Every row gives one point. The window is the flat piece filled in between its corners: a triangle in 3 columns, a solid with four corners in 4, and so on. A path goes straight from each point to the next, and from the last back to the first. After which points does the path pass through the window?

Window (4 x 4):
19; 18; 23; 15
2; -11; 26; 6
23; -6; -2; 9
-57; 8; -50; -30
Path:
(1): -28; 10; -37; -44
(2): -4; 10; -24; -43
(3): -25; 1; -16; 5
(4): -55; 6; -53; 6
(5): -44; 7; -36; -45
(6): 8; -1; 7; -28
(7): -34; -8; 1; 22
(8): -11; -8; -19; 35
(9): -7; 8; -13; -36
(10): 1; 6; -3; -48
(11): -38; 0; -7; 17
(12): -69; 3; -48; -5
Through the window after points: 2, 4, 6, 8, 12

Window (6 x 6):
17; -45; -8; 35; 0; -14
-37; 63; -47; -21; 20; -42
60; -16; 14; 58; 2; 9
8; -4; 45; 12; -22; 24
56; -27; -3; 30; -43; 5
-11; 31; -41; -50; 38; -9
Path:
(1): 9; 33; 26; -44; 9; -34
(2): 0; 23; -26; -3; 7; 8
(3): -24; 11; -44; -27; 1; 37
(4): 10; 4; -7; -16; 6; -31
(5): 36; 20; 0; -24; 16; -34
(6): -9; 11; -36; -13; 12; 11
(7): 4; -4; -30; 27; -24; 14
(8): 41; -24; 7; -8; -13; -42
(9): 54; -27; 45; -6; -25; -28
(10): 30; -24; -21; 24; -10; 15
(11): 6; -10; -9; 28; -2; 10
(12): 46; -5; 8; 13; -6; -26
Through the window after points: 5, 11

Window, 8 rows:
31; 25; -42; -9; 21; -24; 19; 12
26; 11; -26; 49; -34; -4; -23; -32
3; -21; -64; -9; -1; 14; 17; 40
61; -74; 46; 65; 68; -51; -22; -49
-25; 0; -71; -38; 7; -5; -16; 13
26; 4; 18; -33; -15; 43; -5; -6
22; -10; 18; -45; -26; -30; 26; 20
1; 18; 31; 59; -1; -11; 1; -18
Path:
(1): 12; 36; -29; 0; -20; 7; -31; 34
(2): 17; -17; -16; -1; 8; -12; -34; 29
(3): 23; -30; -21; 8; 10; -10; 39; -12
(4): -4; -14; -47; -16; 9; -3; 13; -15
(5): 4; 16; -26; -4; 15; -27; -50; 35
(6): 31; 9; 11; 8; -1; -20; -10; 9
(7): -15; -23; 11; 2; -8; -24; 30; -49
(8): 14; -8; -5; -8; 17; -3; 16; -19
(9): 37; -30; 6; -15; 1; -21; -39; 65
(10): 6; 10; -25; -26; -25; 9; -9; 40
(11): -4; 20; -33; -18; -27; 18; 41; -13
(12): -2; 1; -18; 1; 1; -8; 39; -14
Through the window after points: 2, 4

Window:
-30; -35; 11; 18; 16; -88; -3; -6; -6
-31; -40; -11; 9; -12; -52; -23; -1; 44
-25; -13; 16; 15; 41; -16; -4; -6; 35
20; 19; 32; 22; -32; 47; 54; -6; -8
10; -18; 14; 46; 17; -51; -44; -7; 22
8; 6; -97; -23; 12; -23; 53; 0; 20
40; 27; 8; -51; -5; 55; 11; 8; 2
-1; 17; -10; -4; -8; 59; 3; -12; -25
3; 38; 21; -2; -18; 13; 14; -45; 6
Path:
(1): -48; 39; -3; 8; -21; 10; -4; 3; 19
(2): 58; -33; 11; -8; 1; -2; 14; -38; 17
(3): 8; -31; 5; -16; -19; -10; 12; -52; 28
(4): -22; -1; -5; 19; -6; -25; -8; 14; 21
(5): -27; 40; 6; 8; -16; 22; 18; 6; 0
(6): 17; -13; -8; -3; 11; 18; -5; -30; -2
(7): 8; -59; 16; -5; 17; -6; -13; -53; 12
(8): -12; 18; 6; 42; 23; -41; -20; 21; 30
Through the window after points: 3, 5, 7

Window, 11 rows:
9; 28; -1; 22; 4; -4; -25; -6; -21; -11; -28
-21; 7; -23; 13; -15; 13; 2; -1; -37; 45; -30
9; -71; -2; -53; 5; -22; 27; 4; 20; -23; 25
-25; 32; -14; -34; 10; -7; -13; 7; -6; 3; 7
-21; -54; 33; -24; 6; 10; 7; 34; 34; -29; 42
18; 13; -4; -27; -21; 90; -8; -18; 9; -56; 30
-35; -3; 10; 9; -19; -45; -5; -44; 6; 62; -22
-22; -42; -27; -8; -12; -20; -37; -4; 24; 24; -3
-23; -11; -1; -30; 27; 90; -6; -23; 10; -78; 2
-11; -24; -17; -22; -1; -6; 38; 30; 57; -41; 14
-3; 16; -26; 28; 27; -13; -6; -22; -7; 53; 4
Path:
(1): 15; -15; -12; -50; 1; 51; 2; 13; 37; -23; -21
(2): -10; -22; -3; -3; 3; -1; -2; 2; -3; -26; 36
(3): -26; -11; -9; 16; -15; -31; 29; -11; -16; -4; 36
(4): 3; -2; -9; -36; 11; 6; -29; 4; 24; 18; -18
(5): 0; 25; 20; -43; 1; 23; -16; -5; 36; -6; 6
(6): -30; -51; -47; 24; -12; 17; 17; 8; -45; -71; -2
(7): -19; -6; -47; -2; -22; -58; -6; -13; 6; 7; 5
(8): -10; -28; 67; 6; 27; 49; -18; -6; 14; 75; -18
(9): 15; -9; 4; -33; 23; 14; 1; 31; 27; 0; -44
(10): -21; -15; -19; -2; -12; -8; 22; 1; 27; -37; 31
(11): -26; -4; -29; 2; -16; -7; -5; -4; 16; -20; 76
(12): -5; -22; -1; -9; 7; -10; -11; -3; 15; 26; -56
(13): 8; 6; 10; -22; 54; 43; 10; -9; 24; 8; -32
(14): -46; -10; -23; -26; -26; 29; -19; -7; -9; -74; 41
(15): -15; -12; -29; 2; -9; -27; 6; -13; -22; 0; 26
(16): -5; -5; 9; -18; 2; 63; -1; 11; 10; 33; -53
Through the window after points: 9, 11, 13, 15
